Rows are points. A path goes straight from each point to the next, and from the last back to the first. The post is the endless flat space through its rows: a point in 2 columns, a line in 3, a plane in 4, and so on, so that a path can go around it. How many times does the path go around the post? Going back the other way cancels.

Post (2 x 3):
[[ 0.4  4.1 -0.2]
 [ 1.7 -4.6 -1.6]]
Path (32 x 3):
[[  6.1   2.9  -1.1]
 [  1.8  -0.3  -3.2]
 [ -2.4   1.5  -3.1]
 [ -1.1   1.7   0.3]
 [ -0.4 -11.2   5.0]
 [  5.1  -5.8   2.4]
 [  4.5   0.4  -1.3]
 [  0.9   5.4  -7.3]
 [ -1.8  -2.9  -5.5]
 [ -5.0   3.2   3.3]
 [  0.5  -0.1   2.1]
 [  5.1  -2.9   2.0]
 [  4.5  -0.8  -1.8]
 [  1.9   3.6  -3.6]
 [ -4.3   6.9  -4.3]
 [ -0.6  -2.9  -0.7]
 [ -0.6  -5.6   3.7]
 [  2.1   8.8   6.1]
 [  2.7   4.4   0.2]
 [  3.4   0.6   5.6]
 [ -1.0  -2.1   3.4]
 [ -2.2  -5.6  -2.2]
 [ -0.1  -4.7  -4.3]
 [ -3.1   5.3   0.5]
 [  0.2  -0.4   2.8]
 [  3.0   2.2   3.4]
 [  3.3   1.1  -1.0]
 [  2.3  -6.3  -7.8]
 [ -0.2   1.4  -2.6]
 [ -3.7   5.1   2.6]
 [  0.0  -2.7   3.1]
 [  3.5  -5.8  -0.6]]
Times around: 4

Post (7 x 8):
[[ 2.1  1.3  4.0 -2.6 -4.0 -5.4 -0.1  4.1]
 [ 1.5 -5.8 -6.7  1.9  5.7  4.4 -4.0 -8.2]
 [ 3.8 -0.9 -1.7  3.2  3.4  0.9  1.3 -0.3]
 [-1.4  1.1 -3.5 -6.9 -2.6 -3.8  2.6 -0.5]
 [ 1.7  2.6  0.2  3.4  3.2  1.6 -2.2  3.1]
 [ 0.1 -0.2  1.3  4.0  3.4  0.3 -0.6 -2.2]
 [-2.3 -3.8  0.3 -1.1 -3.9 -2.1  1.4  1.5]]
Path (15 x 8):
[[-5.6 -2.0 -1.2 -1.2  4.3  2.1  2.6 -3.4]
 [-6.9 -1.3  0.3  1.4  1.9  3.4  1.9 -2.0]
 [ 2.3  5.4  3.5  0.9 -5.8 -1.8  3.0 10.0]
 [ 4.2  7.1 -3.9 -2.2 -0.9 -3.0 -5.5  0.4]
 [ 1.6  0.1  3.3 -0.6  1.9 -4.2 -6.0 -3.5]
 [-2.0 -6.3 -1.2  1.2  1.8  1.2  2.1 -0.6]
 [ 4.2  0.8  1.2 -0.5 -3.0  0.1  1.6  4.2]
 [-3.2 -0.1 -3.3  1.2  0.3  2.3 -3.1 -2.7]
 [ 3.6  1.5 -7.8  9.8  9.1  2.0  4.7 -6.3]
 [ 1.0  3.9 -4.3  1.2  2.4  3.3  0.0  0.7]
 [-0.9  2.3 -3.4 -4.8 -1.9  2.4  3.6  6.2]
 [ 0.6  3.1 -3.0 -2.3  8.4 -3.0 -0.4 -2.8]
 [ 0.2  9.2 -3.2 -0.9  3.5 -3.2 -8.8  6.8]
 [ 1.3  0.5 -1.6  7.0  1.2  2.9  5.0  2.1]
 [-7.0 -1.2 -2.5  2.1  3.4  4.1  4.9 -6.2]]
Times around: 0

Post (10 x 11):
[[ 2.6  5.0 -1.5  4.4  2.6  0.5 -0.2 -3.9  4.3 -2.4 -3.5]
 [ 2.9 -2.0 -0.4  5.0 -5.6 -1.9  1.2 -0.7  0.1  0.2  0.2]
 [ 2.0  1.2  3.9 -4.3  2.9  0.4  2.3  1.1 -2.9  2.4  2.6]
 [ 2.1 -0.2 -3.0  1.9  1.4 -0.3  1.5 -0.1  6.9  1.7 -1.7]
 [ 2.9  0.2 -2.5  7.3 -2.1  4.9  3.7  1.6  1.5 -0.7 -1.5]
 [ 1.5 -6.4 -5.9  1.7  4.7 -4.3 -2.0  1.9  2.8  1.3  6.4]
 [ 1.7 -7.2 -0.3 -1.3  6.0 -1.7 -2.2  2.3 -0.4 -1.3  0.5]
 [-3.5  1.3  6.5 -1.4  2.2  0.2 -0.3  2.1 -2.2 -0.9  2.4]
 [-0.5  2.9 -4.3  3.3 -3.7  4.9 -1.5 -3.0  2.9  0.8 -2.8]
 [-2.5 -2.8  4.0 -4.8  2.8  1.0  6.9  1.2 -3.1 -2.2  2.8]]
Path (29 x 11):
[[-4.5 -3.1  2.0  6.1 -3.9 12.6  0.6  6.8  0.5 -0.9 -1.0]
 [ 3.8 -3.2  4.4  1.9  1.4  2.0  0.1  9.0 -0.1 -3.9  1.7]
 [ 1.5 -0.7  0.1  2.5  8.8 -0.5 -1.0  6.3 -0.9 -2.7  0.8]
 [-3.2 -2.8  1.9  2.5 -1.0  1.9  3.4  2.5 -3.6 -2.3 -0.9]
 [ 0.2  5.7  1.5  1.2  4.5 -0.4  1.9 -3.1  3.9  1.5  1.9]
 [ 5.4  2.3 -0.5  4.6 -2.0  1.7  1.0  0.6  6.5  8.4  3.4]
 [-1.1  1.6  5.2  5.5 -2.3  2.9  4.0 -1.2 -3.3 -3.2 -2.7]
 [-4.4  6.1  0.2  6.5  4.7  4.4 -4.0 -0.5  1.7 -1.9  1.8]
 [ 3.1 -6.6  1.7  4.8  5.3 11.5  0.9 -0.3 -4.6 -5.9 -5.2]
 [-0.2 -3.1  2.2  0.6  3.7  2.7  0.0  5.1  3.0  4.1  5.4]
 [ 4.2 -4.4 -3.9 14.9  5.6  0.2  3.1  0.2  4.0 -3.9  3.3]
 [ 2.6 -5.1 -1.5  6.0  9.3 -1.1 -5.2 -1.1 -1.7 -0.9 -3.3]
 [ 1.1 -3.2 -6.9  0.5 -0.2  5.0  8.5 -1.5 -2.6  1.1  2.3]
 [ 9.0 -5.1  4.5  3.9 -0.7 -0.3  0.6 -3.2 -3.6  2.1  1.1]
 [ 2.1  1.3  4.9 -8.1  4.7  2.9  1.8 -2.1  3.5  0.7 -1.2]
 [ 0.0  5.9  5.9  3.0 -3.7  5.6  0.2  6.1  0.8  1.5 -0.4]
 [-1.5  1.7 -1.6  0.2 -1.1  2.6 -4.2  1.5 -5.6  1.7  2.0]
 [ 2.2 -7.4  0.6 -0.5 -2.9 -3.2  6.1  0.6 -0.3  2.8 -2.4]
 [-2.2 -5.2 -3.2  0.6 -0.5  0.9 -1.5 -0.4  4.2  4.7  2.9]
 [-1.1  1.4  1.4 -1.8  3.1 -6.0  3.6 -0.3  9.9  4.5 10.7]
 [-1.7 -5.0  6.3 -3.9 -2.6 -1.1  0.5  6.8  3.1 -0.9  3.4]
 [ 2.7 -3.0 -4.4 -6.7  6.5 -2.7 -0.1  3.1  5.5  4.2 -0.1]
 [ 0.1 -2.7 -2.3 -2.2  5.1 -0.9  4.5 -1.7 -4.6 -1.7  3.1]
 [ 2.2 -0.5  0.3 -1.0 -3.6  0.2  4.0  2.9 -3.2 -0.1 -3.8]
 [ 0.4  0.6  1.6  0.6  0.2 -4.0 -0.3  4.9  2.4 -2.7  0.7]
 [-4.9 -5.1  2.7 -1.1 -4.7 -5.8 -1.7  1.7 -3.1 -5.7  5.1]
 [-0.9 -0.2 -0.6  2.9  1.0  3.4 -2.5  1.2  0.9 -2.6 -5.6]
 [ 5.6 -5.1 -1.9  7.4  8.6 -7.1  0.4 -1.0  0.1 -2.4 -0.9]
 [ 4.2 -3.7 -1.2 -1.5  4.7 -0.5  6.3 -2.8  5.4  0.7 -1.6]]
Times around: 3
